Rows are points. To make a cloud, some directions were put in groups of two or more. Within a group, all points are equally far from the middle, so they leave a hole (a ring in 2 directions, a hollow ball in 3). The other directions are filled evenly. Then the cloud was stretched, turned, moved and blurred a little. How many holes are there, and how many directions does each take, smallest first?

Cloud:
[[-0.19 -0.30 -0.01]
 [-0.39  0.29  0.33]
 [ 0.60 -0.19  0.30]
 [ 0.62  0.08  0.16]
 [-0.28  0.60  0.08]
 [-0.18  0.18 -0.09]
 [-0.14 -0.87  0.21]
 [-0.15  0.73 -0.09]
 [ 0.64 -0.03  0.15]
 [-0.18  0.55 -0.06]
 [ 0.09  0.08 -0.33]
 [ 0.42  0.93  0.04]
 [-0.12 -0.51  0.65]
 [-0.09 -0.30  0.74]
 [ 0.47  0.79  0.29]
 [-0.22 -0.54  0.28]
 [ 0.31  0.33 -0.33]
 [ 0.02 -0.83  0.56]
 [ 0.22  1.04 -0.10]
 [-0.06  0.42 -0.20]
 [-0.10  0.17 -0.16]]
Holes: 1 (2)

Cloud:
[[-0.46  0.16  0.27]
 [ 0.30  0.25  0.65]
 [-0.55 -0.33  0.10]
 [-0.06 -0.66 -0.48]
 [-0.15  0.39 -0.48]
 [-0.30 -0.28 -0.74]
 [-0.45 -0.57  0.01]
 [-0.59  0.11 -0.14]
 [-0.17  0.28 -0.57]
 [-0.63 -0.21 -0.05]
 [-0.61  0.03 -0.05]
 [ 0.39  0.55  0.45]
 [-0.13 -0.67  0.07]
 [-0.21 -0.35 -0.74]
 [ 0.56  0.28  0.45]
 [ 0.39 -0.12  0.53]
 [-0.35 -0.53 -0.64]
 [-0.02 -0.56  0.27]
 [-0.02  0.65 -0.02]
 [-0.10  0.63  0.10]
 [-0.56 -0.32  0.08]]
Holes: 1 (3)

Cloud:
[[ 0.54  0.09  0.47  0.22]
 [-0.29 -0.07  0.56 -0.27]
 [-0.57 -0.14 -0.36 -0.55]
 [ 0.39  0.00  0.52  0.20]
 [ 0.52  0.08  0.40  0.01]
 [-0.17 -0.91  0.57  0.15]
 [-0.45 -1.08 -0.32 -0.15]
 [-0.26 -0.18 -0.80 -0.01]
 [ 0.08  0.39  0.52  0.18]
 [-0.16  0.24  0.52 -0.07]
 [-0.36  0.02 -0.34 -0.20]
 [ 0.29 -0.34  0.42 -0.19]
 [ 0.17  0.14 -0.46  0.04]
 [-0.48  0.27  0.65 -0.44]
 [ 0.21 -0.70 -0.14 -0.33]
 [-0.29 -0.33 -0.37  0.45]
 [ 0.73  0.42  0.61  0.22]
 [ 0.13  0.75 -0.21 -0.40]
 [ 0.10  0.20 -0.10 -0.64]
 [-0.42 -0.33  0.48  0.06]
 [-0.25 -0.32  0.40  0.05]
 [-0.63 -0.71  0.11  0.50]
 [ 0.11  0.15  0.42  0.25]
 [-0.01 -0.51  0.64  0.17]
 [-0.02  0.71 -0.48 -0.37]
 [-0.23  0.21  0.25 -0.70]
 [ 0.14  0.78  0.23 -0.31]
 [-0.79 -0.70  0.32 -0.03]
 [-0.06 -0.46 -0.65  0.15]]
Holes: 0
